Each row of a before or after table is a point. The points were changed in one or more steps. Then noise was added and the rows were shuffled. The steps act on columns, c1 being the first. Write out the steps. A step turns or swaps two columns, mirrors them in a line or flattens them onto one, adds a multiple of one to another, or multiplies or shifts one. Angles are multiples of 10 degrees, from the lower column toward the higher: turns from -170 to 170, lines from 10 to 170 but not 90. Use the fewest steps. Two steps may share a column if one is a turn and the other turns, adds or multiplies; they go together, in the order done. Otherwise the lowest column goes first.

Before:
[[  5  32  40]
 [-15   4  -1]
 [ 44  80  29]
 [ -4  20  -6]
 [ 11 -20 -58]
 [-54   0 -21]
 [ 66  28   8]
 [-29 -48 -23]
 [ 40  14  46]
 [ -9 -58 -38]
 [-35  96 -18]]
After (11 x 3):
[[  35   61  -51]
 [  25   49  -20]
 [  28   -4  -19]
 [  83   21  -47]
 [ -15   10 -118]
 [ -45  -19  -78]
 [   3  -14  -59]
 [ -52   12  -96]
 [ -12  -52  -84]
 [  23  -16  -56]
 [  87  -53  -76]]
Steps: mirror c1 and c2 in the line at 40 degrees; shift c3 by -60

Before, 12 rows:
[[-17   9  14   4 -11  27]
 [  6   8 -23   1  40  -8]
 [ 15  33 -32  13  13  -4]
 [-33  10  -1  -2   8  45]
 [-22 -23   8  11 -26  11]
 [ 20  22 -39  20  40 -13]
 [  3 -13   0  -9  -3  41]
 [  2  -8  38 -16  18  31]
 [-10  14  12   3  14  24]
 [ 18  26 -34  21  12 -14]
 [-16   7   3 -18  14  18]
 [ -9  17  -2 -28  -8  13]]
After (12 x 6):
[[  4  11  -4 -16  -9  40]
 [ -9 -16   4 -31 -22  10]
 [-12 -18 -14  -2  41  25]
 [ 19  -6  62  25  37  -9]
 [ 19   2  66  22 119 -11]
 [ 16 -13  58  12  38  -2]
 [  2 -13 -34 -19  54  27]
 [-22  18 -41   9 -77  14]
 [-33  -9 -26  -9  23  41]
 [-14  -9 -16 -22  44  18]
 [  8   5  28   5 121  -4]
 [-18 -16 -24  -3 -34  27]]
Steps: turn c2 and c3 by 150 degrees; add 1 times c1 to c3; turn c4 and c6 by 10 degrees; multiply c5 by 3

Before:
[[   0  -35  -60   76   17   66   22  -26]
 [  33   12  -52   24   -3   41   30  -55]
 [   2   89    3 -116   33   38  -12  -22]
 [ -13  -16  -11   -2  -40   13  -32   21]
 [  36   12   32    5    6   34  -19   20]
 [  39   40   -6   17  -21   58   11   30]
 [  42  -11  -74  -44   47   16    3  -11]
 [  -7   10    2  -44   29  -19   58    3]
 [  31   51  -70   14   33   25  -42  -15]
 [  -5  -12  -16   -3    9   25   54   27]]
After, 10 rows:
[[  5 -12 -76  82 -31 -19   4 -19]
 [-32  13  32  47 -31  14 -18  30]
 [-67 -33 -63 -39 -69 -47  19 -39]
 [ 46   8  -1  12   9  37  60   6]
 [-46  43  -3  45 -44 -43  10  51]
 [-41  50 -71  40 -32 -24 -40 -21]
 [  2 -13 -16  -5 -31 -11  55  41]
 [ 98  89   2  60 -47  17 -13 -37]
 [-44  15 -54  33 -37 -54  29 -88]
 [  6 -20 -12 -14   0 -52 -30  31]]
Steps: multiply c1 by 1.6; turn c1 and c4 by 120 degrees; turn c5 and c6 by 110 degrees; add 0.7 times c3 to c6; multiply c8 by 1.6

Before (10 x 11):
[[  -4    5   -3    6    8   -4    0 -121   10  -22   -4]
 [  -2    4  -25   -3  -27   42   -7   14   -6    0   -9]
 [   8   14  -31    7  -24   20   -8   -3   10    0   38]
 [ -22   11    8   -7   12   -4   -9   12    8    4    4]
 [   4   -2    1    7  -31   -5   -2   11   -3  -13  -12]
 [  16   25    8   -6    4    2   -6   -4    9    4  -13]
 [   8  -10    2   -4   10   10   16   -6   15   -3    4]
 [  -7   28    5   -6    9    8   36   12   -1  -25   14]
 [   2    7   -4   -8    5   -2   -5    5   16  -42   -8]
 [  10    2    4   11   12    1   -9   10  -18  -28    0]]
After, 10 rows:
[[ 11 -12 -14  -3  -5 -13  14  -6  -8  -6   5]
 [  9  -1   5   7  31   9 -11   2 -13  -8 -14]
 [-82   3  -5   4  -3   0  75 -45 -22 -13   0]
 [ -3  13   0  10  25 -16  -8  -9 -19  24  42]
 [  4   4  10  -3  32 -40 -10   4 -10  21  -9]
 [  7  24 -12  -4  -4  -1  -4 -17   6  -9 -12]
 [  4   4  24  12 -14  -8 -10 -11 -15 -20  -3]
 [  0  11   1  -7  -7   1  -9  -1 -41 -17 -12]
 [-11   7 -12  -5  -9   3 -18  24   5  -2   7]
 [ 30  29   7  -5  -9  -8  22  22 -14 -16  12]]
Steps: turn c7 and c8 by 40 degrees; turn c1 and c8 by -60 degrees; turn c3 and c10 by -60 degrees; turn c3 and c9 by 110 degrees; turn c5 and c6 by -170 degrees

Before:
[[ 23   4 -24 -36 -17  42 -32  -7 -23  38  28 -16]
 [-38  14 -40 -22  -2 -18 -22 -14  37  18   7  -8]
 [-19 -29  44  19  38 -14 -18  41  29 -32 -42 -40]
 [-32  19 -13 -18   3   9 -48 -11 -15  23  13  40]
 [ 21 -39  32  13  46 -69  38  25 -31   7 -61 -44]
 [-24  39  23 -24  12 -12 -45 -34  33   7 -27  -5]
 [-41  -9  53  16  45 -32  33  20 -16 -43 -48 -64]
 [ 36 -39   7  19 -24 -27 -15  -4 -61 -15  -3 -39]
 [ 24  10  -9  33 -34  12  -5   8 -33  22 -12 -13]
 [ 30 -26   7  -9 -40  17  13  -3 -30 -18 -16  10]]
After (10 x 12):
[[  47  -60   19   20   60  -28  -51   24  -18  -31  -85  -71]
 [ -17   86  -16  -47  -27   42   17   -6  -21   27   64  -31]
 [ -12  -10   -4   12  -41   17  -21    3  -34   19  -12  -27]
 [ -44    0    1   18   28  -22    1  -14   35   15   26   13]
 [  18   28   11   28   33  -11  -74  -28   36    5   -1   11]
 [ -16   29   14    0   24    3  -15  -14  -16   21   54   30]
 [   1   18   15  -42  -53   16  -22   -2  -25  -12  -29   -1]
 [  10  -70    3   -3  -43  -24  -12   -6  -63  -13    8  -67]
 [  51 -121  -30   25   12  -71  -74   27  -28    6 -112  -63]
 [  46  -46   14    0   40  -12  -78   38   30  -26  -41  -27]]
Steps: turn c1 and c5 by -50 degrees; turn c1 and c3 by -60 degrees; add -1.5 times c6 to c4; turn c2 and c4 by 60 degrees; multiply c11 by 2; turn c7 and c11 by -50 degrees; add 0.5 times c9 to c12; multiply c10 by 0.7

Before, 12 rows:
[[ 51 -60  -5  -4  -1 -21 -10  33 -31  23  -4 -14  43 -48 -58  26 -43  45]
 [-10  15  34  32 -43  23 -32  30  20  -2 -11  51 -31  17 -51 -36  39 -18]
 [  4 -39 -88 -31  11   4 -51 -22 -47 -19  86  15  79   2 -10  32 -27 -79]
 [ -8  10  43  -3 -12 -31  48  16 -36  31  39 -11  33   7 -38 -20  32  20]
 [ -2  67 -17  12 -35 -23   5  21  14  -7 -13  -7 -23  40 -21  -3  14  14]
 [ 27  28 -11  -9  -5 -50  -9  43 -80  67  18   0   5  26 -37 -41  12  47]
 [-15 -40 -33 -17  -8  60 -82 -57 -37 -40  12 -12  65  78 -12  10 -37 -56]
 [  4 -26 -49 -85  11  88 -60 -12 -29 -51  33   7  45  23   7  23 -12 -66]
 [-11  14 -17  15  25  29   3 -36  10  -2   5  29 -60  39 -19 -22  33 -17]
 [-21  22  -1  28 -11  51  25  38  56  15 -11  66 -50  72  11 -28 -16 -31]
 [-30  50   9  17  12  28 -19   6  41  31 -37   2 -10  23 -19 -57  15 -44]
 [ 51  60  15  35  -1   3  33   8  16  -2 -11  39 -10  49 -14 -68  39 -22]]
After (12 x 18):
[[ -9  69  -3  15  -3 -34   5 -16  11  -7   4 -12 -30  13   7   7 -41  11]
 [ 43 -34 -26 -17   5  55 -80  30 -32 -47 -34 -14  70  19  -3  51 -73 -57]
 [  9 -28 -46 -84  19  90 -64  -1 -33 -56 -57  21  41  16 -20  10  -9 -70]
 [ -5  43   1  19  -5 -39 -22   1  45  41 -49   5  -5 -26  53 -11 -32 -49]
 [ 22 -44 -76 -28  33 122 -49   0 -50 -17  65  14  70  15 -25  40  16 -81]
 [-48  62   9  26   1 -18  41  14  16  -3 -16  39 -16  39  59 -20 -36 -24]
 [ 31 -60  -4  -2   5 -25 -14 -61 -24  14  14  -8  43  38   0  35  60  43]
 [ 24  22   4  24  -6  15  28  -7  53  30 -55  66 -50  10  18 -42 -75 -31]
 [-19  13 -25   2  10  23   3  22  14  -1 -30  30 -65 -12  32  28 -38 -15]
 [-29   8  53  -1 -15  43  59 -28 -34  23  59 -10  35 -19  41  -2 -16  14]
 [-15  28   1 -14  -1   5  -4 -39 -74  63  50  -5   7  34  52 -25 -19  47]
 [-28  18  43  27 -18  -1 -31 -42  22  -2 -32  49 -37 -19  54   6 -19 -19]]
Steps: turn c1 and c17 by 110 degrees; turn c14 and c17 by -70 degrees; flatten c3 and c5 onto the line at 160 degrees; multiply c11 by 1.6; turn c6 and c11 by -60 degrees; turn c15 and c16 by 120 degrees; turn c8 and c16 by -140 degrees

Before, 14 rows:
[[   5  -10   58   19   49   26   19   10   -4  -75    2  -33    2   42
    50   -7  121  -39   28   -9]
 [ -37    8    0   40  -42  -48   34  -39   11   54   16   -4    2  -20
    28    4   15  -23  -10  -47]
 [ -13  -30   19   20   57   57  -32   79  -51  -61   17   -5  -25  -14
    47   -5   53  -69   10   14]
 [   2  -12   12    4  -11  -23    8  -40  -27   83   33  -10   25  -14
   -12  -53  -12   51    3  -20]
 [ -11  -39   22  -40   21    5  -15   45  -19  -87   -5   12   12   -5
    31   15   70  -12    5  -46]
 [  39  -29   44   28  -38  -20   40   12   11   39   19  -43   26  -66
   -12  -35  -52    6    5  -33]
 [   7   -4   40   36  -67  -25  -25  -14   10   58   -3  -38  -51  -18
     1   -1   43   38   -9  -33]
 [   0    1   32   58  -60  -33  -14    3    4   45   52   -7    7   -5
   -55  -71  -22   -3    6  -72]
 [   1  -22   55  -22   54   73  -18   24    7  -22    8    8    9   12
   -13   46   44  -74  -12  -17]
 [  41   70  -22   34    2   87   14    2   34   31   -3   55    7   37
     8   75 -103   42   18  -52]
 [   5  -28  -20   43  -26   -4   63  -37   28   31   27   14  -31  -35
   -48  -27   21   30    0  -28]
 [  -7   16   38   -5   34    9  -38  -45  -27  -95    1  -26  -50    8
    20   36   48  -50   24   -5]
 [  -8   16   -6   34  -75   19   33  -44  -26   37   -7  -32   30  -54
   -32  -39   48    9    6  -48]
 [ -35   69   11   47   53   50   18  -11   67   -1  -84   38   30    2
   -24   11  -70   60  -30  -18]]
After, 14 rows:
[[   9   36  -15   39  -23   25   22  -38  -30  -12   -2  -38   16  -20
   -46  -18   21  -38   -5  -22]
 [  -9    0   56  -14   49   42   -6   29  -29   17  -31   10  -11   64
   -13   52   51   70  -16  -19]
 [   1    7   39   64  -60  -29   -6   -2    1  -39   22    8   -2  -19
   -56   18  -23  -65    3  -75]
 [  -8  -50   21   17   55   64   -7   71  -38   66  -17   16   -5   23
    44   66   39   16    7   13]
 [ -32   63    7   49   63   31  -10  -14   68  -11 -114   12   -6   39
   -20  -61  -67   -2  -37  -15]
 [  -8  -17   46   -8   29    2    4  -45   24  111  -24    8    6   10
    19   38   49   56   24   -6]
 [   6   10   41   31  -74  -15   11   -7   -2  -43  -39  -10   30  -30
     3  -39   47  -20  -19  -36]
 [  41    2   41   31  -39   30   40    7  -33  -39  -14  -49   -9  -59
   -18   -3  -54  -30    4  -37]
 [  45   42  -17   30   10   45  -18    4   75  -36  -31   38    7   83
    14  -63  -97   48   21  -52]
 [ -14  -25    0   40  -75   47   25  -50   15  -45  -33  -28    1  -19
   -36    1   47  -45    6  -48]
 [   4   -6   45   15   48  -10   12    5  -11   75  -31  -26  -16   49
    57   37  121   13   23   -5]
 [   4  -28    8    8   -2  -10    6  -35  -16  -79   -3   -7    0  -25
    -9  -25  -13  -70    8  -24]
 [ -44   18    0   46  -40  -17   17  -37   17  -55  -13  -17    2  -47
    40   21   16   15  -11  -49]
 [ -11  -21   14  -37   21    9  -15   43  -31   81  -34   16  -11    6
    34    7   72   22   15  -39]]
Steps: swap c2 and c9; turn c6 and c14 by 40 degrees; flatten c7 and c12 onto the line at 130 degrees; turn c10 and c13 by 160 degrees; multiply c13 by 0.4; shift c11 by -30; turn c16 and c18 by 110 degrees
